Each row of a before or after table is a point. The points were changed in one or more steps. Then noise was added and the rows were shuffled. The steps act on columns, c1 being the first. Name the steps. A step turns or swaps two columns, mirrors them in a line or flattens them onto one, adds a multiple of one to another, or multiplies or shifts one. Angles are multiples of 10 degrees, from the lower column toward the higher: turns from -170 to 170, lines from 10 to 170 but not 90. Use the fewest steps. Two steps may share a column if one is a turn and the other turns, adds or multiplies; they go together, in the order done. Otherwise the lowest column goes first.

Before, 11 rows:
[[  3   7]
 [ 20 -15]
 [ 40  53]
 [  6  95]
 [ 42 -37]
 [  3   1]
 [ 12 -13]
 [ 35  19]
 [ 26   9]
 [  3  20]
 [-78  10]]
After:
[[ 11 -77]
 [  5   2]
 [ 95   6]
 [-35  41]
 [ 54  39]
 [-14  12]
 [ 20   4]
 [ 19  36]
 [-13  20]
 [ 11  25]
 [  0   2]]
Steps: swap c1 and c2

Before, 13 rows:
[[ -6   9 -35 -25]
 [  3  31 -35 -31]
 [-32 -28  19 -15]
 [ 36 -44 -25 -29]
 [-35  22  40  -1]
 [ 42  32 -29  28]
 [-20  -5 -40  20]
 [ 40 -45 -30   3]
 [-19  14 -40 -15]
 [-34  -8  41  30]
 [  1 -38 -37  24]
 [  1   0  30  25]
 [  5  -1  22 -44]]
After:
[[-96  20  43  -3]
 [-44   3  28  24]
 [ 41   1 -37  21]
 [ 72 -48 -27 -21]
 [ 56 -36 -36  33]
 [-95  -5  40  30]
 [ 86  36 -29  25]
 [ 41  12 -40 -18]
 [ 55  24 -38 -37]
 [ 45   5 -36 -26]
 [-56 -32  17  -9]
 [ 84 -46 -32   8]
 [-31  -7  23 -46]]
Steps: add -1.5 times c3 to c1; turn c2 and c4 by -10 degrees

Before, 9 rows:
[[-22  28 -14  27   3  20 -48  -1]
 [  0 -14 -22  21 -47  35  45  11]
 [ 55   9   1  32  64 -19  21  30]
 [ -4 -52 -17 -19 -22 -20  19 -37]
 [ 75  95  -2 -39  28  37   4 -16]
 [-67 -19  34  -3 -31 -23  10 -50]
 [-23  -2  14 -18  26  43 -20 -19]
 [  3  -7  52   4 -19  31 -32 -57]
 [-31  26 -30  22   3  26  12 -56]]
After:
[[  1 -13 -24  20 -61  23  44  11]
 [-23  -1  13 -17  34  31 -18 -15]
 [-31  28 -30  21   4  16  12 -55]
 [ 56   9   3  32  82 -12  18  29]
 [  2  -9  51   4 -25  22 -32 -56]
 [ -3 -52 -17 -17 -28 -14  20 -38]
 [ 74  94  -3 -39  36  25   1 -15]
 [-20  27 -13  28   5  13 -49   0]
 [-68 -17  36  -3 -40 -14  12 -50]]
Steps: multiply c5 by 1.3; multiply c6 by 0.7

Before (10 x 9):
[[-34  37 -18 -26 -19  -1  -6  47  -7]
 [ 15 -55  12  13 -48  15  28 -14  74]
 [ 18   3  20  71  12  49   3 -10   3]
 [-28 -57  -2 -30 -27 -24 -36  30  -1]
 [-15 -61  64   5 -12  28  62 -32  44]
 [ -1 -28  31   8 -59 -20 -10 -53  28]
 [ 26 -21   8  41 -47  95  40 -53  -3]
 [-60   7 -70 -11  -4 -11 -22   3  -6]
 [  6  43 -49 -39  51  17 -22  21 -25]
 [ 21  12 -29  18  17   1  37  16 -38]]
After, 10 rows:
[[-13 -63  -9  81 -11   0  63 -32 -77]
 [ 23  11 -10 -30  18  -1  37  17  47]
 [-27 -56   0 -31 -27   0 -37  31   3]
 [-33  38   8 -42 -20  -1  -7  47  21]
 [ -2 -25   1  48 -58   1 -10 -52 -42]
 [ 15 -53  50  68 -48   0  30 -12 -59]
 [  5  46  14 -92  51  -1 -21  21  53]
 [-61   7  41 -69  -3   1 -22   1  58]
 [ 24 -22  -8  47 -48  -1  39 -52  -4]
 [ 18   2 -10  89  11   1   4  -8 -19]]
Steps: turn c3 and c9 by -130 degrees; add -1 times c9 to c4; multiply c6 by 0
